Each row is a point. The points of each table are mixes of a few directions, plus a little noise. How many directions does each table use, and how many do they share? Where both have some left over, give the other angles between the two spaces (their principal angles), to ten degrees, smallest first.
In the rows, zero is written as 128.

First (4 x 3):
[[107 163 116]
 [147  96 139]
 [103 170 114]
 [154  83 143]]
Second (5 x 3):
[[135 116 132]
 [ 86 199 104]
 [139 109 134]
 [154  83 143]
 [125 133 126]]
Directions: first 1, second 1, shared 1

First (9 x 8):
[[157 130 130 140 101 130 127 117]
 [163 197 115 141 155 151  85 136]
 [ 62  57 142 103 131 106 165 131]
 [171  95 168 152  64 138  91 101]
 [129 145 112 126 138 126 143 133]
 [103 146 134 119 171 140  93 143]
 [ 90  67 142 114 113 109 160 124]
 [124 143 104 122 140 120 160 134]
 [153 172 107 135 139 134 128 132]]
Second (10 x 8):
[[ 84 194 186 104  61 133 122 176]
 [135 118 119 132 138 127 129 121]
 [138 114 115 133 143 127 129 117]
 [104 164 160 115  91 131 124 154]
 [183  46  55 158 211 122 136  68]
 [152  91  96 141 165 125 132 101]
 [117 145 143 122 111 129 126 140]
 [131 124 124 129 132 128 128 125]
 [114 149 147 120 107 130 126 143]
 [123 136 135 125 120 129 127 134]]
Directions: first 3, second 1, shared 0; angles 80

First (9 x 11):
[[116 108 147 153 166 124 144  89  95 124 116]
 [124 158  93  92  58 124  93 184 154 189 167]
 [136 109 152 150 175 134 153  94 118  75  98]
 [127 154  98  97  69 125  99 177 153 176 160]
 [135 130 128 125 127 131 129 133 137 115 125]
 [124 119 136 138 145 127 135 112 116 122 121]
 [143 155 103  95  76 133 106 180 170 137 146]
 [125 104 154 157 180 129 153  83 102  93 102]
 [121 114 142 145 156 126 140 101 107 121 118]]
Second (8 x 11):
[[117 119 120 142 135 118 148  97 116 168 133]
 [135  99 167 158 136 119 145 106 105 132 115]
 [144 152  90 106 147 143 110 172 138  60 127]
 [146 140 120 111  81 130 137 140 181 151 133]
 [120 153  82 105 127 134 120 140 146 135 142]
 [157 155  71 105 141 142 126 173 156  66 128]
 [ 91  97 227 148 108 119 101  95  89 169 121]
 [114 109 144 150 150 119 137 100  94 144 125]]
Directions: first 2, second 4, shared 1; angles 30

First (9 x 14):
[[129 130 127 126 126 129 124 128 124 131 128 129 130 128]
 [122  37 120 184 193 125 211 163 233  52 139  93 125 143]
 [132 171 131 102  98 129  88 111  78 163 123 145 129 121]
 [132 180 132  96  91 130  82 107  67 170 122 148 130 119]
 [124  79 124 158 162 126 173 146 183  88 134 111 126 138]
 [128 132 129 127 125 127 124 126 122 132 128 129 128 127]
 [126 100 125 146 148 127 152 138 159 105 131 117 127 133]
 [128 169 132 102  99 128  91 113  82 161 123 144 128 122]
 [130 153 131 113 111 129 106 120 100 147 126 136 129 124]]
Second (10 x 14):
[[137 138 118 131 121 134 180 114 175 108  97  99  88 128]
 [122 120 143 124 144 133 112 126 138 133 138 120 136 130]
 [141  87 118 137 106 117 137 134 158  94 154 118 130 136]
 [165 156 119  86  80 166 107 136  86 104 210 122 174  67]
 [128 152 121 130 161 156 167 143 123 115 130 122 138  95]
 [ 96 119 172 126 173 118  79 106 151 175  99 121 118 166]
 [126  67 112 161 110  87 131 140 146 108 126 144 123 167]
 [144 177  88 132 118 150 200 145  98 104 113 136 122  83]
 [ 95 118 161 132 152  99  71 108 125 184  87 143 114 178]
 [123 145 128 121 114 119  96 127  81 155 125 155 138 130]]
Directions: first 1, second 5, shared 1
